Each row is a point. Each copy is the shape, with its points in the same order, turned, moved and blurred by noise. Some copies are also mirrored. Which?
In the rows, 128 means zero.

Shape (9 x 3)
[[140 110 141]
 [173 117 180]
 [109 131 117]
 [114  80 111]
 [109 102 117]
 [164 105 117]
 [ 51 175 193]
 [117 148 105]
 [122 206 191]]
Copy 1 (9 x 3)
[[152 121 126]
 [167 104 171]
 [119 143 109]
 [151 117  76]
 [133 126  93]
 [181 144 120]
 [ 36 103 149]
 [119 165 107]
 [ 77 142 202]]
Copy 1 is: only turned
Copy 2 (9 x 3)
[[109 140  90]
 [138 159  39]
 [121 149 133]
 [ 64 141 113]
 [104 143 118]
 [ 97 109  89]
 [188 226 145]
 [135 116 141]
 [217 171  98]]
Copy 2 is: mirrored

Shape (8 x 4)
[[170 150 137 152]
 [105  95  49 136]
 [116 190 153 117]
 [121 145 154 158]
 [129 186 159 208]
 [160 165 167 154]
 [161 141 127 124]
 [148  62 104  98]]
Copy 1 (8 x 4)
[[189 124 144 137]
 [131 160  45 124]
 [153 158 201 123]
 [148 119 156 145]
 [179 127 171 211]
 [190 114 173 147]
 [176 140 139 110]
 [146 109  74  68]]
Copy 1 is: only turned
Copy 2 (8 x 4)
[[100 132 133 181]
 [126  70  60 102]
 [ 70 119 167 130]
 [ 81 151 121 140]
 [ 37 166 119 178]
 [ 80 148 157 175]
 [125 111 143 164]
 [189 101 109 117]]
Copy 2 is: mirrored
Copy 3 (8 x 4)
[[116 114 149 184]
 [ 55 153  97 110]
 [172 159 146 150]
 [129 152 180 146]
 [128 173 207 199]
 [156 118 183 179]
 [125 112 132 159]
 [ 81  77 113  90]]
Copy 3 is: only turned
Copy 4 (8 x 4)
[[169 128 104  89]
 [136 198  80 180]
 [138 129 172 100]
 [139 105 119 123]
 [191  71 135 129]
 [161  99 122  83]
 [147 153 109  90]
 [ 93 187  54 115]]
Copy 4 is: only turned

Shape (9 x 6)
[[123 159 144 133  85 150]
 [160 114 105  95 110  54]
 [123 135 112 115 128 157]
 [ 92  99 161 167 170 107]
 [186 151 175  89  89 164]
 [141 191 157  86  97 154]
 [ 95  54 134  51  97  75]
 [109 112  80 177 111 160]
 [ 75 127  98 180 166 171]]
Copy 1 (9 x 6)
[[167 113 101 128 118 108]
 [144 152 139 184 191 172]
 [122 143 124 108 142 105]
 [105 149 173 166  70 122]
 [194 113 107  80 128 180]
 [193 149  86  97 131 134]
 [177 158 225 171 194 135]
 [ 85  99 129 134 142  74]
 [ 76 143 134 121  94  58]]
Copy 1 is: only turned
Copy 2 (9 x 6)
[[160 163 148 116 123 116]
 [127 107  59 158 175 137]
 [128 114 142  97 134 107]
 [ 38 147 140 118 113 123]
 [188 123 168 117 147 188]
 [186 146 171 126 166 133]
 [ 97 134  54  65 198 135]
 [125 106 115 105  74  76]
 [ 75 116 167  97  81  57]]
Copy 2 is: mirrored
Copy 3 (9 x 6)
[[126 177 119  80 145 163]
 [140 129  54 144 110 109]
 [129 160 145 134 142 162]
 [124 121 160 114 196  93]
 [133 132 126  57  72 173]
 [160 187 129  62  92 155]
 [ 59 158 105 151  97  55]
 [106 155 127 145 196 184]
 [121 158 176 151 226 158]]
Copy 3 is: mirrored

Shape (12 x 8)
[[133 142  87 113 141  44  91 177]
 [112 154 127 137  83 161 102  89]
 [124 119 119 160  97 124  77  87]
 [ 53 143 200 109  96  59 166 116]
 [194  97 137 149 152  60  62 115]
 [138  86 129 156 101 149  47 114]
 [ 93 150  86  62 160  92 161 191]
 [108 154 129 132  89 110 159 107]
 [137  56 119 137 117 153 107  79]
 [142  76 109 170 114  93 105 139]
 [106 151 113 128 167 129 147 180]
 [169 146 136 133  51 154  82 131]]
Copy 1 (12 x 8)
[[ 88  55 178 157 150 147 189  94]
 [147 139 155 104  97 129 140 185]
 [130 152 180 111 141 144 163 179]
 [ 27  84  91  69 125 147 117 164]
 [ 89 156 182 153 208 107 197 120]
 [152 155 183 150 177 141 149 195]
 [115  10 149 117 127 140 118  70]
 [ 91 119 150  89  91 138 120 139]
 [146 156 199  90 189 122 108 170]
 [ 95 138 203 137 175 165 139 137]
 [137  80 126 131 132 170 120  81]
 [128 150 171 175  99 104 130 184]]
Copy 1 is: mirrored
Copy 2 (12 x 8)
[[204 147  57 110 143  98 171 128]
 [124 133 105 126 138 187  72 153]
 [156 127 110 164 159 166  92 157]
 [226  58 144  64  86 173 109 140]
 [174 148 143 164 184  75 170 170]
 [119 117 100 184 164 162 132 167]
 [168 134  51  64  69 110 162  75]
 [167 111 111  82 133 154  79 119]
 [100  94 137 185 137 122 104 130]
 [159 102 106 162 180 120 141 113]
 [148 151  94  91 112 159 167  69]
 [ 98 120  88 105 180 171 110 182]]
Copy 2 is: only turned

Shape (13 x 9)
[[120 122 197  90 114 162  84 130 136]
 [101 111  72 153 152 140 149 113  98]
 [182 157 172 162 122 149  96 152 172]
 [147 181 139 152  94 152  91 137 182]
 [155 103 109 105  75 110 178 137 103]
 [176 179 154 107 127 178  78  84 146]
 [161 155 181 159 114 122  65  71 170]
 [130 157 103 175 177  83 116 117  57]
 [114 106 107 112 208 114 189 109 113]
 [ 61  91  96 136 193 108 151  96  90]
 [187  56  67  99 108 130 125 168 145]
 [110 182  79 136 191  75 111 128  97]
 [152 168 171 108  82 111  81 104 180]]
Copy 1 (13 x 9)
[[149 140 138  81 124 117 106 209 112]
 [156 126 103 135  82 135 136  72 149]
 [ 97 160 165 146 164 109  98 181 161]
 [131 153 193 127 153 111  71 149 162]
 [179 108 151 147 132 200 167 128 134]
 [151 156 137  96 199  82  92 150 127]
 [126 101 161 129 173  51  95 176 148]
 [148  93  50 162 118 124 102 106 201]
 [146 123  64 174  88 145 127  93  80]
 [160  93  60 140  44 119 125  86 114]
 [ 87 114 159  97 138 208 174 102 123]
 [138  98  63 151 115 147  48  84 166]
 [148 100 187 118 175 111  70 181 128]]
Copy 1 is: mirrored
Copy 2 (13 x 9)
[[180 128 175 117  88 148 149 126 143]
 [135 143  66 123 182 131 139 168  82]
 [132 133 113 156  81 150 209  94 176]
 [121 149 110 155  82 151 181  67 137]
 [ 84 154 146 170 122  93 117 182 115]
 [171  88 107 132  63 130 151  98 133]
 [106 129 103  84  56 157 168  99 162]
 [ 78  90  98 106 151 184 179 165  66]
 [125 100  99 138 209 165  92 175 128]
 [134 131  95  78 210 180 103 177  88]
 [148 193  97 214  94 153 125 213 125]
 [ 98  89 100 134 157 202 130 137  59]
 [117 136 139 123  43 161 142  81 153]]
Copy 2 is: only turned
